Each row is a point. Two turns around zero, p and q, are shown by what they do to some points. Write where each new point lands after one turn and then the other. Backwards means that the second turn is done in reverse. Each puzzle has new turns, and all numbers are rounded.

Turn p:
[15 -3  7] => [ 4  8 14]
[ 16 -12  14] => [ 7  2 23]
[22  8 36] => [-17  12  37]
[-25  10 -38] => [  4  -4 -46]
[  5   4 -12] => [ 6  9 -8]
[-33  -6  -8] => [ -4 -27 -21]
Turn q:
[ 26 -24 -20] => [-12 -26 -29]
[-25  30  15] => [14 32 24]
[ 10   3 -18] => [ -2   3 -21]
[17 -1 14] => [ 16 -15   1]
[-28  -8   9] => [-16   7  25]
Where do these land?
p, then q backwards: [-48   6  -9] => [ 29 -31 -25]
p, then q: [  7 -15 -12] => [ 10 -12 -13]
q, then p: [20 -4 17] => [21  0 17]
p, then q backwards: [21 13  5] => [-22  13  -1]

Turn p:
[ 11  22   5 -34] => [-10  32  -7 -25]
[ -3 -20 -18  11] => [ 21 -17  -7  10]
[-4 48  3 -2] => [-38  25 -16   7]
[-34 -27   1  30] => [  0 -51   3  14]
[ 31 -22   8  -5] => [27 12 25 -5]
Turn q:
[-4  1 31  5] => [-3 -8 15 27]
[  8   6 -37 -45] => [  6  -9   6 -58]
[-19   5 -24 -29] => [-20  -3   7 -37]
[ 1 24 -3 29] => [ 5 35  2 13]
[-10 -20 -25 -17] => [-14 -13 -18 -27]
[ 7 -1 28 34] => [ 9  8 -3 43]
[ 16 -15  31  23] => [ 16 -10  -7  40]
Where do these land?
p, then q backwards: [ 12 -19  -5  21] => [19  3 24  2]
p, then q: [15 32 -6  7] => [-9 34  8  2]
q, then p: [ -8  36 -19  -1] => [-32  21  -3 -16]
p, then q: [ -1 -10 -10   6] => [ 10  -2 -11   1]
p, then q backwards: [ 16  -9  -6 -48] => [ 20  19 -43  -8]
p, then q: [-34 -30  45  16] => [-24 -54  -9  29]

Turn p:
[ 9 26 -3 -4  4 -2] => [ 6 25  1  5 -9  2]
[-32  -7 -32 -36   1 -22] => [-13  -3 -46 -35 -19   7]
[ 38   0  -6 -28   1 -16] => [ 36  10   9 -25 -13  16]
[ 11 -11   3  38   6  26] => [  6 -15  11  37  26   2]
[-11  -9  -5 -11  13 -33] => [  8  -2 -22 -26  -3 -19]
[-13  -7  24  13   4  28] => [-24  -6  18  12  26  -2]
[ -2   7  18  28 -29  19] => [-18 -11  28  32  -8  -6]
Turn q:
[  4 -32   8 -22 -17  -2] => [-13 -33   3  -4 -21  12]
[-14   2 -34   3  -8   6] => [  1  19 -17  19 -21   1]
[-10   8  25 -20   0  -5] => [-16   0  27 -15   1   3]
[ 35  -6  27 -48  -5   3] => [ 12 -31  28 -44 -18  13]
[-20  12  -8  47   5  21] => [  5  27 -15  35  31   9]
[ 17  11 -11  18  -6 -23] => [ 18  -3  -3  10   2 -31]
[-11   6  -7  22  31   0] => [ -6  21 -22  -2  25  -7]
Where do these land?
p, then q: [18  3 34 10  4 -7] => [ -4 -13  21 -18  21 -17]
q, then p backwards: [-36   3 -26 -19  26 -16] => [-39  35   2 -20   1 -11]
p, then q: [ 25 -33  -2  24   1  -8] => [ 10 -38 -22 -14  12  -4]
q, then p: [-25  11   5 -10 -40 -22] => [-22 -14  23  10 -10 -40]
p, then q backwards: [17 24  7 34 -6 18] => [-16  20  -1  24 -35   2]
q, then p: [ -4 -15  16  10   3  10] => [-6 -5 -8  3 23  5]
p, then q: [ 11  12 -29 -11  -6  28] => [23 16 -4 17  6 31]
p, then q: [ -6  -5  -5 -39  18  -4] => [  2  20   3 -24 -27  14]

Turn p:
[ 13 -30 -35   7  11 -25  12  -5] => [16 -1  5 12 35 -7 -8 39]
[-19 -19  -8 -25   2  29  25 -14] => [ 31 -25  -3 -18  21  -1  16 -21]
[ 35   9  27  20  -5   4 -20  46] => [-24  21  23 -21 -44  20 -16  21]
[ 13   8  -9  -6   9 -31  16   0] => [  8  13 -14   6   9 -14 -27  13]
[  0 -30 -40 -19  10 -10 -14 -24] => [  5 -25  -6  20  48  14  -2  15]
[  1   5   1 -25  18  23   3 -18] => [  5  -7   0 -12  21  10  -8 -32]
[-13  -4  -4 -34 -25  13   3 -21] => [ 19 -37 -15   8   0   7   2 -23]
[-14 -20  25 -15  -2   5   1 -21] => [ -8 -33   2  -9   5 -18   4 -17]
[-10  28  15  40  -4   0 -10  -4] => [-20  29  11  18 -23 -13  18 -11]
[ 29  29  23  40 -19   6  -8  39] => [-12  37  25  -3 -57  10  -6  13]
[-36  24   4  17   5 -14  -8  21] => [-19  27 -28   0 -14  -8  27   3]
Turn q:
[  7 -28   5  22 -13  -7  -8  22] => [ 14  -8 -20   8 -19  31  -2   6]
[ -1  32  33  -6 -30 -20 -25   2] => [ 11  18  39  26 -34  -4  15  -6]
[31  3 24 14 10 19  8 17] => [ 42   1  -2 -16   7  11   6 -18]
[ 34  18 -30  14  -6  19  -6 -37] => [  5  22 -37   0   7 -43  22 -11]
[-27 -35   5 -25  23   9 -15  30] => [-18   8   9 -19   5  42 -40  11]
[-23  -1 -20  20  -8 -44  11 -36] => [-37 -31 -10  43   0 -17  14   1]
[-21  -6 -24   6  19  12  10  24] => [  3 -11  -9  -5  22   4 -30  26]
[ 20  27   0 -16  16  -7 -12 -29] => [ -8  17   8   2   3 -33   2 -34]
[ -4   3   0 -29 -26  -7  35   7] => [ -9 -25  22 -27 -18 -11  14  19]
[-16 -12  10  -2  15  25   1   1] => [ -3  10   4 -11  26  20  -3   6]
Where do these land?
p, then q: [ 44   4   7  -2  14   5 -16 -14] => [ 1 38 15 18 11 22  1 -9]
q, then p: [  9 -21  10 -27 -23  24  33  -2] => [ 31 -24 -26 -33   0   2 -12 -11]
p, then q: [ 28  18  11  23   4  -7 -16   7] => [13 19 26 24 -2  3  8 15]
p, then q: [  5  -5  20 -15  11 -11   6  35] => [-16  15  14 -15 -24  -7 -21  16]
p, then q: [-34  16 -42  10  15  11  -2 -10] => [ 17 -23 -11  -6  41 -32   1  -7]
q, then p: [  5  -3 -27  24  -9   3 -11  -2] => [11 20 -3 16  4 13  5 24]
p, then q: [ -2   4   7   4  20  13 -24   6] => [-11   7  20  -4  23   0   3  12]
p, then q: [-21 -22  13 -10  10 -39 -17  17] => [-20 -18   0   1  -7   8 -40  31]
q, then p: [-11  -2  13  -7 -40  34  31 -25] => [ 38  11 -23 -45  -5 -21 -10  -1]
p, then q: [ -4   4  16 -32  -5 -48 -13  27] => [-20  12 -18   9 -24  -4 -36  41]
p, then q: [-20   8 -29  32   3  16  30 -38] => [ 24 -35  -4  11  19 -19  18 -44]
